Each row is a point. Any point is a mix of the corners, with weights that add up to 1. It lies inside the corners' shape when no weight is negative. Say inside or outside, and name the corners with a negative weight.
(in the rows, 128 means zero)

Corners:
(1): [158 136 115]
(2): [ 82 160 229]
(3): [136  93 112]
(4): [178 111 151]
Points:
[116 114 139] => outside (4)
[131 111 159] => outside (1)
[144 108 127] => inside
[130 130 168] => inside
[167 132 149] => outside (3)
[146 151 164] => outside (3)

Corners:
(1): [101  82 137  83 126 107 159 178  91]
(2): [175 155 147 102 162 194 122 130  71]
(3): [119 123 152 119  62  97 108 155 130]
(4): [151 118 101 183 120 153 120 201  96]
(5): [ 70  99  72 174 167 146 106 124 141]
(6): [171 152 155  81 147  71 140 103  76]
(7): [150  80  77 143 118 106 135 103 110]
(8): [ 66 203 120  99  88 196 187 161 114]
(9): [158 122  71 123 154  65 118 153 151]
(10): [167 158 195 116 143 170 178 117  99]
Points:
[119 128 104 130 129 142 138 133 114] => inside
[133 116 135 108 110 100 151 150 109] => outside (2, 5)
[123 130 121 100 125 122 147 134 111] => outside (4)
[118 140 130 106 120 136 143 127 115] => outside (4)
[ 93  91 132  84 122 121 150 156  85] => outside (4, 9, 10)
[142 140 154 118 121 138 148 137 111] => inside
[134 120 102 115 177 163 157 134 118] => outside (3, 4, 6)

Corners:
(1): [138 116 140 100 130 111 115 128 135 152 115 149  95 103 170  67 117 112]
(2): [130 174 116 109 115 125 136 112 121 138 105 140 130 120 140 135 145 139]
(3): [147 129 114 119 102 131 100 118 108  69 135  94  97 103 114 153 122 119]
(4): [123 131  95 119 121 131 147 106 144 129 132 111  97 142 123 121 161 146]
(5): [145 165  82 114 135 121 121 139 114 113 119  62 163 149 122 121 138  95]
(6): [109 120 122 116  91 129 108  82 107 132 113 152 112 122  40 129 157  54]
(7): [155 130 130 195 120 113 105  92  91 117 119 103  82 118 152 140 149 150]
(8): [158 126  93 112 103 139 129  93 114  97 111 111 186 124 154 151  87 128]
(9): [155 115 147 105 137 145 100 100 113 115 111  89 102 160 105 141 119  84]
(10): [ 92 102 136 128 136 123 104 117  98 153 140 136 136 107 140 127 161 129]
(11): [133 107 111 119 111 143 119 133  96 150 106 135  84 152 159 110 159 128]
(12): [150 128 138 124 116 141 126 111 107 126 242  95 112 136 150 142 165 137]
(13): [132 153 130 120 228 133 105 162 106 139 209 126  96 121 128  68 123 135]
(14): [144 109 136 149 108 101  91 127 117 139 152 126 126 136 146 138 123 140]
(15): [140 134 118 115 132  73 126 108  87 131 100 142  87 141 147  88 148 147]
(16): [169 116 149 130 151 149 139 139 116 107 112 136 249 112  87 137 143 121]
(17): [128 140 119 158 112  99 138 119 118  61 104 119 100 140 155 147 121 128]
(18): [148 120 119 128 105 133 152 118 108 142 112  88  99 132 157 142  84 122]
(19): [ 64 174 130 104  93 138 108 124 136 155 134  83 114 141 103  50 149 108]
Points:
[145 134 123 124 126 128 126 119 118 127 135 116 133 134 135 119 131 124] => outside (3, 10)
[132 135 123 118 130 132 122 118 113 123 128 113 127 128 125 115 136 117] => outside (14)
[127 130 121 129 120 131 118 119 115 129 139 114 124 122 131 125 136 122] => outside (9, 15)
[135 147 120 114 145 132 122 126 115 123 148 116 121 129 141 106 149 132] => outside (6, 14, 18)
[135 133 125 126 147 126 116 127 111 130 146 119 116 125 132 110 133 125] => inside
[109 129 126 110 126 129 118 127 113 129 135 113 106 136 101  95 151  96] => outside (2, 7, 8, 14)
[135 126 130 125 136 122 117 123 110 127 138 121 106 129 147 114 133 139] => outside (5, 6)
[130 122 129 123 124 121 116 120 114 135 130 123 116 121 142 115 131 122] => inside
[144 130 130 125 142 132 120 124 112 121 135 117 138 128 120 121 134 120] => inside
